Rows are points. Each copy is the shape, with its points in the same order, stretched, turned, moved and blurred by noise. Say if it was mirrored as well.

Shape (9 x 3):
-11.8  -7.4  -17.2
-7.0  0.8  26.3
-25.6  -4.8  -22.5
23.8  0.7  -18.3
-8.1  -5.6  -11.6
23.7  -4.6  1.1
12.8  -24.4  4.0
-18.3  27.9  1.1
-8.6  11.4  21.2
Copy 1 (9 x 3):
-7.8  -2.5  -33.3
3.6  -4.7  25.8
-20.6  0.1  -44.1
23.6  3.0  -20.8
-4.6  -3.6  -27.4
27.1  -4.0  1.3
16.8  -20.3  -5.9
-9.4  20.6  -0.5
0.8  4.2  25.6
Copy 1 is: only turned
Copy 2 (9 x 3):
-9.5  -9.0  16.8
15.0  -7.7  -17.2
-15.4  -18.6  14.1
-10.7  21.5  23.6
-5.9  -5.0  12.5
7.4  21.4  12.2
24.2  7.9  13.3
-30.9  -13.1  -12.7
-3.6  -11.2  -14.8
Copy 2 is: mirrored

Shape (10 x 4):
15.2  -3.0  11.9  -4.8
-7.3  18.0  -8.9  21.1
27.1  -6.4  -2.3  14.4
0.6  -22.8  2.6  -23.3
31.8  -19.6  -1.8  -5.5
-13.7  11.1  -11.7  15.5
-14.6  13.7  33.1  8.7
12.5  20.8  0.5  15.1
17.3  -29.4  12.1  -2.0
-1.6  5.7  -6.3  8.2
Copy 1 (10 x 4):
-9.5  -7.7  7.8  -2.8
-9.0  10.4  -30.9  -3.4
5.7  -20.8  -9.0  -18.4
19.9  -2.7  37.2  -3.8
13.4  -23.8  11.3  -9.9
-2.4  12.0  -24.4  -0.6
-40.5  17.4  -8.1  -12.8
-18.2  -3.5  -19.1  2.9
9.5  -14.0  15.5  -28.2
-4.0  2.5  -10.8  -4.2
Copy 1 is: only turned
Copy 2 (10 x 4):
-3.0  -0.4  -18.2  -7.8
-2.6  6.4  -24.9  30.2
13.8  -15.1  -40.7  -7.5
-5.8  -12.2  22.1  -22.3
6.5  -21.5  -23.9  -25.8
-1.7  1.8  -9.6  25.5
0.2  33.2  -12.9  14.8
-5.2  6.2  -47.2  22.4
19.7  -15.2  -5.3  -32.1
-3.0  -2.1  -14.8  12.4
Copy 2 is: only turned
Copy 3 (10 x 4):
-7.2  -16.3  9.3  -3.0
15.8  12.9  -7.6  -9.8
10.7  -29.0  6.8  4.1
-14.8  -5.4  11.4  25.6
2.5  -29.4  22.5  22.4
20.1  16.1  -8.7  0.5
-10.0  -7.5  -28.2  -27.5
7.9  -8.6  4.2  -23.8
-2.4  -36.2  2.7  26.5
7.7  6.4  1.2  3.2
Copy 3 is: mirrored
Copy 4 (10 x 4):
-4.7  -16.1  14.4  1.7
-0.5  -10.0  -20.0  13.1
-7.2  -24.2  6.7  -18.8
-6.7  17.8  21.4  -6.7
-0.2  -12.0  17.2  -28.2
-4.2  6.7  -20.2  10.2
-23.1  -20.5  15.6  33.4
4.2  -19.4  -8.5  6.7
-25.5  -11.4  26.3  -19.4
0.8  -4.7  -8.4  5.0
Copy 4 is: only turned

Shape (9 x 6):
12.6  20.2  10.9  21.4  -4.2  -10.0
-3.1  -15.9  -20.4  -10.0  -22.2  7.8
10.2  -9.1  -13.2  10.0  20.3  13.8
-8.5  -17.5  -14.2  44.6  -2.4  15.6
6.3  7.3  -16.4  10.4  4.9  12.0
40.6  13.2  -1.2  0.2  -10.6  17.9
21.8  -15.6  -0.4  12.4  22.2  18.1
-1.2  12.7  4.8  -25.3  -11.7  -23.1
-3.5  19.6  11.7  -5.4  -21.6  6.8
Copy 1 (9 x 6):
13.1  1.9  -0.2  -3.9  15.2  22.5
2.4  -8.1  8.5  1.9  -0.9  -33.5
1.9  -16.2  -11.3  16.9  -8.5  18.2
31.0  -33.8  7.6  5.3  2.2  3.6
7.4  -15.7  5.5  10.9  -9.9  14.3
-6.7  -0.5  -18.6  -22.6  -13.5  21.3
-1.1  -20.7  -27.6  3.4  -4.5  23.5
-10.2  15.2  -1.3  10.8  19.5  -17.2
-10.6  -8.5  9.0  -22.1  9.3  7.4
Copy 1 is: only turned
Copy 2 (9 x 6):
-0.1  -5.5  -34.2  -5.9  0.6  -25.9
16.1  16.3  24.6  18.7  -19.2  -1.8
-10.2  9.2  14.7  -7.4  8.8  1.4
17.6  27.9  17.4  -19.5  -6.6  -35.7
-11.3  2.2  10.0  5.6  4.0  -17.8
-1.9  20.4  -19.2  19.9  20.4  -8.4
-0.7  20.3  4.8  -13.9  19.2  10.1
-1.2  -28.8  -16.8  16.6  -22.2  8.8
20.8  -22.6  -12.9  21.3  -1.9  -17.9
Copy 2 is: mirrored
Copy 3 (9 x 6):
-3.9  -24.8  -14.0  -3.5  4.7  -7.5
7.7  14.7  17.5  -5.0  -34.1  23.8
28.2  10.6  3.5  11.1  2.9  0.4
39.8  -28.7  16.3  -15.2  12.6  14.6
17.0  8.0  -3.3  8.4  3.7  11.9
1.8  -7.3  -9.3  43.4  -26.8  3.0
28.3  -3.8  6.1  24.3  -2.2  -12.8
-28.6  20.5  -9.0  -14.3  -23.6  -0.5
-24.2  -6.3  0.3  9.8  -4.2  7.8
Copy 3 is: only turned
Copy 4 (9 x 6):
9.8  -31.7  11.2  22.1  -13.4  10.6
-11.4  38.4  0.1  -7.3  4.7  -13.8
-6.0  16.7  -9.3  8.1  -12.5  29.2
26.4  10.8  -0.8  -17.7  -25.4  16.3
-5.2  13.6  8.6  11.0  -3.4  25.6
-36.8  -5.0  28.9  31.6  -22.0  22.6
-13.5  2.4  -12.4  8.4  -25.2  33.1
-7.1  -2.3  -7.5  17.2  22.6  -19.1
-9.0  -17.5  13.2  -4.4  13.5  8.4
Copy 4 is: mirrored
